Each row is a point. Each copy is the shape, with its points in the same order, turned, moved and blurred by noise. Some copies are also mirrored. Which?

Shape (5 x 2):
[[  5  -3]
 [-18 -10]
 [-28 -15]
 [ 35  49]
 [ 36  19]]
Copy 1 (5 x 2):
[[ -4  -6]
 [  6 -29]
 [ 14 -36]
 [  9  55]
 [-13  26]]
Copy 1 is: mirrored
Copy 2 (5 x 2):
[[  8   2]
 [ -4 -16]
 [-11 -26]
 [  4  63]
 [ 23  39]]
Copy 2 is: only turned
Copy 3 (5 x 2):
[[ 19  14]
 [  4  10]
 [-16  13]
 [ 62 -29]
 [ 64   1]]
Copy 3 is: mirrored
Copy 4 (5 x 2):
[[-11  -8]
 [  3  11]
 [  9  21]
 [-67 -29]
 [-35 -35]]
Copy 4 is: mirrored

Shape (8 x 4):
[[-17 -31 -42  -3]
 [-35  -4 -15   2]
 [ -5 -28  33  33]
 [ 23 -33 -12 -68]
 [ 14   9 -27  21]
 [ -8   7  14 -58]
 [ 24  26 -18  26]
 [-15 -33  16  -9]]
Copy 1 (8 x 4):
[[  3 -29 -40 -30]
 [-23 -20 -26  -6]
 [ 15 -31  -1  41]
 [ 30 -16  37 -66]
 [  2  31 -30  -4]
 [-23  -4  46 -35]
 [  3  39 -22  12]
 [  9 -39  12   5]]
Copy 1 is: only turned
Copy 2 (8 x 4):
[[-32 -40  13   0]
 [-10  -4  15  26]
 [ 52 -17  22  -2]
 [-41  -2  50 -58]
 [  1  -9 -24 -12]
 [-23  37  49 -22]
 [  5   5 -36 -18]
 [ 13 -11  46  -3]]
Copy 2 is: only turned
Copy 3 (8 x 4):
[[ 28   9 -46  25]
 [  1   2 -30  14]
 [ 11 -62  -2  18]
 [ 58   3 -46 -54]
 [ 19  12  17  18]
 [-10  -2 -35 -54]
 [ 10  10  34   8]
 [ 10 -33 -35   3]]
Copy 3 is: only turned
Copy 4 (8 x 4):
[[  9 -34 -46 -34]
 [-11 -21 -10 -38]
 [-15  40 -16 -20]
 [ 69 -35 -16  15]
 [-35 -26 -34   7]
 [ 35 -27  26  -1]
 [-42 -22 -21  22]
 [ 15  10 -10 -23]]
Copy 4 is: mirrored

Shape (12 x 8):
[[ 28  33  31 -13  -3  10  25  31]
 [-39  16   7 -19  21 -18  23  44]
 [-23 -30 -48  -6 -25  19 -39 -40]
 [ 21  49  21 -26  30  12  -5 -15]
 [  3 -39  34  23  10  14  17  12]
 [  8  26  36 -35  33  -4  -8 -33]
 [-47  -2 -29 -22  21  18  30  22]
 [ 10 -26   7   8  15 -55  32  34]
 [ 32   8 -24  19 -39 -45  35 -18]
 [-26  20  -9  41 -26 -47  34  11]
 [ 24 -32  37  -2 -19 -59   6   3]
 [ 11  25  -7  15  -3 -39 -20  26]]
Copy 1 (12 x 8):
[[  0  37  33  -3  22  11  27  34]
 [-13 -25  22  -1  47  13 -13  49]
 [ 46  -1 -51 -33 -20  -6 -59  -6]
 [ 46  30  14  35  26 -13  15  21]
 [-30   5  -3   3  -5  35   7 -16]
 [ 37  12   5  58   0  -7   3  26]
 [ 22 -45  -1 -28  40  26 -11  26]
 [-50 -25  37  -6  -3 -16  -6  11]
 [-19   7  -4 -40 -27 -60  16  25]
 [-49  -8 -25 -29  22 -39   4  43]
 [-46  11  21  14 -44 -15 -18  23]
 [-19  27  15  -8  28 -41 -31  20]]
Copy 1 is: mirrored
Copy 2 (12 x 8):
[[ 20  67  12   0   5  14   8  12]
 [ 16  57 -36  44 -17 -34   8  11]
 [-25 -56 -18  14  15  -3   6 -54]
 [ 39  54  18 -19  26 -23  -7 -25]
 [-17  10   9   8  24  -8  12  52]
 [ 18  41  12 -33  18 -51 -21 -17]
 [ -8  33 -39  45  13 -31  43 -15]
 [ 18  13 -18   8 -38 -20  23  52]
 [ 34 -17  38   7 -55   5  34  -2]
 [ 28   1  27  67 -54 -14  14  14]
 [ -2   4   9 -21 -53  -9 -14  38]
 [ 49   5 -13  19 -28   6 -18   7]]
Copy 2 is: only turned
Copy 3 (12 x 8):
[[-32  43  27 -14 -10  13  36  22]
 [-16  -1 -22 -49   6 -19  28  26]
 [ 43 -18   1  -1 -47  13 -48 -38]
 [ -9  41  16 -37  10  46  25 -29]
 [  1 -24  61 -20  -7 -11  29  10]
 [ 13  35  25 -35  26  18  29 -47]
 [ 10 -26 -36 -32 -28   5  30  20]
 [ 20  11  31 -40  16 -32   1  55]
 [ 24  42  21  35  14  -7 -37  40]
 [-22   0  -6  10  27 -23 -29  38]
 [ 13  32  59 -18  18 -54 -13   8]
 [-20  24  20 -39  14   3 -37  17]]
Copy 3 is: only turned

Shape (15 x 11):
[[ -9 -38 -34 -16  29   6 -23   9 -31   7 -31]
 [ -2 -31 -19 -19  -2  10 -14  18  -6 -68 -16]
 [-15   6 -29  54 -43 -38  11  59  32  31  -9]
 [-28 -27  26  51  20 -52 -10  46  23  20   4]
 [ 21 -36   2 -40  10  39   6  -3 -24 -11  13]
 [ 48 -35 -29   8  -5  25 -21  17 -46 -39  13]
 [ 19 -31 -23  -7  14 -13 -33 -41  -3 -11 -10]
 [-31  27  -7  35  -2 -27 -49  64  41  30  18]
 [ 21 -54 -27 -27  -9  29 -12  -4 -23 -15 -26]
 [ -1 -20 -11   4 -25  40  -3 -13   0 -14 -23]
 [-37  31 -32  29 -18 -30  24  27  -6   4  13]
 [ 19   8   8   9  39  -6 -15  17  -4   5 -52]
 [ 48 -28  -4 -49  -3   0  -9 -10 -19 -26 -18]
 [  3 -25  29 -10  -5  -5 -48  -5 -50  -9 -27]
 [-24  11  16  75  29 -25 -25  30  25  18   1]]
Copy 1 (15 x 11):
[[ 48 -12 -13  56  14   7 -22   8 -53  32   1]
 [ 56 -41 -30  -9  34  24 -24  26 -26   3  35]
 [ 37  45 -13   1   4 -36 -13 -66  -2 -39  15]
 [ 37   5  29  30  13 -60   8 -24   1 -39  36]
 [ 27 -34 -43  12  -2  13  12  46  -9  43   1]
 [ 33 -25 -55  46  -6  47 -18  40   1  -4  32]
 [ 36 -37  20  43  -7  35  -4  -3 -19  39  16]
 [-24  21  12  11   1 -67 -47 -31 -13 -26  38]
 [ 64  -7 -33  19   5  32 -12  23 -32  50  19]
 [ 45  12 -12  -8  16  27 -24  23  -2  29   4]
 [ 14   1 -10  -6   6 -21 -24 -44 -11 -38 -30]
 [  5   5  16  33  59   7  18  -5 -34  10  19]
 [ 31 -41 -32   7  -1  41  18  10 -26  48  36]
 [ 34 -15   7  25 -14  17  17  53 -67   3  28]
 [  0  12  41  33  24 -41 -16 -20   9 -37  24]]
Copy 1 is: only turned
Copy 2 (15 x 11):
[[-38  41 -37  -9   3 -19  27  -9  19  12  17]
 [ 14  36 -31   7 -23 -26   0  22 -15 -24  38]
 [ 45   2  22 -64  30 -13  34  40 -10  66 -12]
 [  5 -33  15 -24  11 -14  46   3 -34  73  29]
 [ -8   6 -25   4 -23  -9  -6 -30  22 -38  -2]
 [ 32  36 -51 -18  16  -9  11 -31  -6 -39  13]
 [-19  31  -2  -4  26  10  14 -12  24 -19  52]
 [  6 -43 -20 -45  46   8  22  56 -25  63   4]
 [ -5  47 -22 -12  -8 -30 -11 -20  28 -22  18]
 [ 17  40  -8   1  -1  -2 -27   1  26   7   9]
 [ 28  16   2 -39  -8  33  51  44  -7  35 -14]
 [-34  35   2  14  34  -9  19   2 -29  17  -3]
 [-24  34   2 -13   3 -14  -7 -14  -2 -60  16]
 [-34  37 -25 -27   0  12 -22 -36 -29   8  32]
 [ 13 -21  -1   4  43  21  39  10 -33  78  18]]
Copy 2 is: only turned
